Each row is a point. The points of each table are mixes of a few directions, plus a little noise. Count the directions of each table, and those that both share. Where both have some left over, give the other angles between the two spaces (their principal angles), to ten degrees, smallest first.
In the rows, 128 means zero.

First:
[[ 73 157]
 [ 88 149]
 [196  92]
 [155 113]]
Second, 5 rows:
[[140 122]
 [100 143]
 [ 48 171]
 [190  96]
 [162 109]]
Directions: first 1, second 1, shared 1

First (7 x 4):
[[194 131 138 131]
 [130  65 140 199]
 [141 142 182  72]
 [122 161  84 119]
 [101 155  52 148]
 [ 67 158 148  61]
 [141  83 153 166]]
Second (7 x 4):
[[ 92 150 172 168]
 [149 134 129 131]
 [ 89  95  94  91]
 [122 123 124 123]
 [173 175 179 182]
 [ 70 130 152 147]
 [202  89  47  54]]
Directions: first 3, second 2, shared 1; angles 70

First, 10 rows:
[[111  86  94 156  88 137 102 120]
 [109 180  49  55  94  42 165 174]
 [148 120 178 124 161 152  75 156]
 [125 142 108  99 121 101 123 155]
 [143 123 175 143 159 159 115 120]
 [148 105 183 138 159 165  62 151]
 [139 112 174 172 152 175 139  84]
 [144 144 183 156 170 163 176  78]
 [ 94 183  18  79  72  38 229 123]
 [119  87 117 158 104 148  94 121]]
Second (10 x 8):
[[122 167 114 122 153 124 105 127]
 [134  89 172 180 195  61 206 127]
 [ 98  81 124  89 143  83 124  67]
 [129  60 146 101  19 138  98  83]
 [139 126  85  93 167 177 160 170]
 [169  97 168 126  32 122  87  96]
 [117 115 108  80 145 111 107  91]
 [ 93 171  94 122 157 147 114 141]
 [154 174 120 132 146 146 115 158]
 [125 199 150 237 123 172 163 221]]
Directions: first 3, second 5, shared 0; angles 40, 60, 70

First:
[[159 116 107 162 117  94 139 126 104]
 [114 174 118  90 118 107 126 116 114]
 [144 119 162 150 119 155 128 135 121]
 [138  93 160 129 149 127 124 142 140]
 [148 102 164 106 164 122 123 130 123]
 [ 61 138  83 117 103  90 124 151 187]
 [161 135 134 142 110  80 135 129  94]
 [ 98 148  96 127 143 249 125  96 141]]
Second:
[[140 128 107 117 146 114 131 113 112]
 [106 165 107 114 119 163 127 111 127]
 [127 152  90 106 142 136 131  99 109]
 [139  77 193 166 111 101 125 178 156]
 [112 151 119 121 119 153 127 120 130]
 [160  52 194 169 127  70 127 180 148]
 [124  94 193 165  98 124 123 176 163]
 [135 141  94 109 147 124 131 103 108]
 [119 144 118 121 125 142 128 120 127]
 [118 176  66  92 145 153 131  80 101]]
Directions: first 5, second 2, shared 2

First (10 x 12):
[[ 75  80 214 177 178  55  82 156  16 150 177  97]
 [129 148 168 196 156 113 151 137 134 101 163 133]
 [ 96  88 215 165 120  38  97 155  86 139 152 100]
 [150 167  74 131 159 199 162 109 149 108 131 152]
 [162 178  34  99 151 233 169  98 167 110 110 161]
 [138 101 130  63  24  77 107 132 192 150  73 114]
 [143 160  65 121 175 210 153 108 122 117 132 151]
 [114  99 147 107 103  91 101 137 112 148 117 112]
 [125  96 127  71  65  94  98 132 144 154  90 114]
 [148 163 104 149 147 168 161 118 159 104 136 147]]
Second, 9 rows:
[[130 150 189 154 145 147 143 138 211 122 141 112]
 [135  94 125 160  97 141  64 106 143 125 108 149]
 [138  85 188  77  56 172 136 201 191 104  67 144]
 [131 114 129  44  92 162 184 183 135  85 101 121]
 [124 167 149 169 178 116 141 107 156 142 167 109]
 [135 104 103 191 117 138  44  68 138 121 130 144]
 [116 164  21 162 198  77 117  40  13 146 191 114]
 [122 154 122  64 144 128 209 165 108 113 138 105]
 [121 119 128 131 126  72 115 144  56 195 110 154]]
Directions: first 3, second 4, shared 0; angles 40, 50, 50

First (9 x 18):
[[140 110 143  69 150 125 172 163 114 113  30  64 132 132 149 145 129  96]
 [106 141  48 108  65  83 102  83 119 138 140 185 114 116 150 179 149 113]
 [120  46 142 152 130 110 113 160 117 147 166  96 150 191  99  91 158 120]
 [154 217 145 100 131  84  55  89 138 170 100 199 103 134 137 177 134 131]
 [124 105  82 137 140 186 171 153 124  92 153 116 137  76 137 100 113 153]
 [141 104 162 161 169 173 159 163 155  88 138  87 151  97 101  68 100 164]
 [ 94  75 154 187 125 178 163 140  91 149 218  94 128 187 118  90 133 110]
 [127 180 185 164 113 109 122  83 174 108 124 140 125 108 105 128  94 140]
 [147 173  92  74 130 105  95 119 120 146  83 171 112 111 156 174 141 125]]
Second:
[[142 106 168  96 140  90 134 150 137 120  52  77 140 151 119 132 135 106]
 [135 115  33 114 102  90  73 121 144 122 151 191 137  88 125 137 153 159]
 [126  88  75 110 101  73  83 130 124 144 135 153 139 146 122 139 166 124]
 [147 170 109 123 146 152 136 125 161  87 107 149 130  48 131 122  97 168]
 [139 121 227 107 160 124 172 153 130 120  42  40 132 168 124 124 113  90]
 [ 87 172 187 211 132 242 186  96  75 166 249 130  90 171 146 113  96 109]
 [129  96 105 109 114  85 100 135 127 139 117 132 138 149 122 136 155 119]
 [122 158 118 152 130 171 139 113 126 124 169 155 118  99 135 121 111 145]]
Directions: first 6, second 3, shared 3

First:
[[111 153 135 127 141 131 122 143 134 111 125 141 124 133 143 133 141 119
  119 134 113 115 129 122]
 [ 97 165 146 119 127 128 117 146 143 102 122 162 135 122 140 139 151 119
  124 114 104 113 129 114]
 [ 99 151 151 110 129 124 117 146 135 111 126 166 139 121 137 140 134 115
  119 108  99 121 123 126]
 [121 122 140 113 158 127 124 145 114 131 133 136 126 139 144 132 104 109
  105 138 108 132 118 148]
 [139 136 110 148 129 135 133 122 133 125 125 106 115 136 129 121 145 138
  135 147 146 120 137 117]
 [115 129 145 110 142 125 122 142 122 126 131 147 134 129 137 134 113 113
  113 122 106 131 120 140]
 [105 165 135 129 132 131 120 143 143 103 121 147 126 129 142 134 156 123
  125 128 113 110 133 112]
 [151  72 131 109 171 124 133 133  88 165 144 108 123 146 136 123  58 108
   99 150 122 156 108 177]
 [223  70  42 205  54 137 167  40 137 174 125  14 107 120  63  89 155 206
  202 151 249 143 159  96]
 [109 136 147 109 138 124 120 144 126 121 129 154 136 126 137 136 120 113
  115 117 103 128 120 136]
 [139 110 125 129  87 122 133 104 134 139 128 128 143 107 100 126 130 146
  152  99 145 140 130 121]]
Second (10 x 24):
[[137 101  96 102 163 151 114 142 100  86 126  88 191 132 124 125 101 127
  206 131 127 105 145 120]
 [117 143 132 138 135 129 130 132 130 140 135 133 108 144 125 139 120 128
  128 117 121 126 130 137]
 [129 145 158 141  81 110 128 104  81 137 143 150 121 151 160 147 154 126
  115  95 110 134 111 169]
 [123 136 124 134 136 134 133 125 132 131 130 128 117 141 133 124 131 123
  124 133 131 122 132 130]
 [106 188 158 153 125 117 132 152 176 179 119 169  50 119 147 139 142 129
   46 159 144 154 139 116]
 [132 141 115 122 138 146 126 127  99 110 124 115 153 146 173 116 147 115
  143 155 141 113 147 131]
 [121 158 147 134 125 121 121 149 137 148 123 147 104 119 144 142 132 133
  101 143 133 143 135 123]
 [109 122 124 139 158 124 134 143 184 152 135 131  85 122  63 140  83 140
  128 105 116 132 124 114]
 [159  37 113  95 116 111 117 124 144  97 121 105 189  64  46 121  91 152
  172  97 113 140  97 102]
 [148 107 112 123 105 138 144  81  97 100 126 117 162 142 166  85 177 107
  120 147 143 112 122 137]]
Directions: first 3, second 5, shared 0; angles 30, 60, 80

First:
[[119 101 100 132  85 134 143 118 107 164 179 157 164 129 128 211 160 123
  140 146 199 225 129  77 168 142 140  73 100 121 162 154]
 [116 133  94 134 133 135 142  95  96 132 158 134 152 112 128 151 134 148
  176 148 181 135 113  81  96 134  92 102 114 163 159 147]
 [147 145 146 118  98 129 120 146 171 114  85 123 114 176 134 111 136  88
   80  95  61 134 119 161 155  90 192 133 157 120  88 119]
 [145 154 149 119 120 127 118 142 167 103  77 114 106 165 133  85 123 100
   92  97  54  96 118 168 129  92 171 150 161 130  86 113]
 [110  69 166 139 200 108 114 163  93 154 166 125 104  40 111 114  90 186
  135 167 170  90 191 160 137 214  46 181  85  59 157 103]
 [112 159  87 137 173 136 142  74  85 107 144 116 144  96 129 103 113 170
  209 151 171  62  98  80  34 129  49 124 125 201 159 142]
 [120 112 108 132 108 132 138 118 109 150 163 145 152 122 127 178 145 131
  143 143 179 182 128  93 145 140 125  95 108 128 153 145]
 [140 137 152 122 127 124 117 147 156 115  94 118 107 147 130  97 121 111
   95 108  74 106 131 166 139 112 157 151 147 114  98 113]
 [145 142 150 119 109 127 118 148 167 114  86 121 110 166 133 103 130  95
   83  98  63 122 124 166 150  98 181 142 154 116  90 116]]
Second, 11 rows:
[[149 171 214  90  96  49  92 164 152 181 107 143 124  93 127  21  85  92
  123 150 115 116  99 194  64 139 108 184  78  94 121 101]
 [154 107  93 153 183 133 108 166 115 114 121 118 136 171 150 161 148 168
  115  65  95 142 172 101 164 136 152 123 170  85 115 122]
 [121 123 153  77 133 112 126 149 132 124 141 148 130 130 121  97 121 111
  153 126 116 136 101 148 144 130 143  93 104 107 131 139]
 [106 111  93 161 144 158 152 118 118 103 104 102 102 125 141 191 123 162
  118 132 156 128 141 100 114 119 147 131 136 163 115 145]
 [129 120  93 180 136 154 136 112 116 113 117 105 120 140 143 185 137 156
  119 121 147 121 156  97 123 125 124 144 152 159 123 130]
 [105 127 180  51 115 102 136 145 136 121 143 155 118 117 117  83 103  93
  178 151 135 128  70 165 127 127 142  81  69 129 134 152]
 [105 120  85 127 129 168 150  93 136 132 128 126 135 101  98 137 148 134
   77 141 114 148 137 109 148 119 142 121 158 112 132 123]
 [155 127 119 180 117 141 121 110 106 106 160 124 144 179 152 180 150 127
  183 112 154 101 145 104 149 132  86 121 143 184 145 132]
 [148 184 199 147  85  55  97 144 153 195  68 111 104  67 138  47  72 115
   80 169 140 105 124 184  10 135  96 249  90 123 107  87]
 [158 118 107 184 138 143 118 125 103 100 151 119 140 187 159 191 152 144
  175  95 145 108 157  96 155 133 101 119 153 170 137 133]
 [ 77  99  73  58 133 194 171  81 141 119 166 157 154  98  61 117 169 109
   88 146  90 173 106 110 210 113 168  43 155  83 149 142]]
Directions: first 3, second 5, shared 0; angles 40, 60, 90
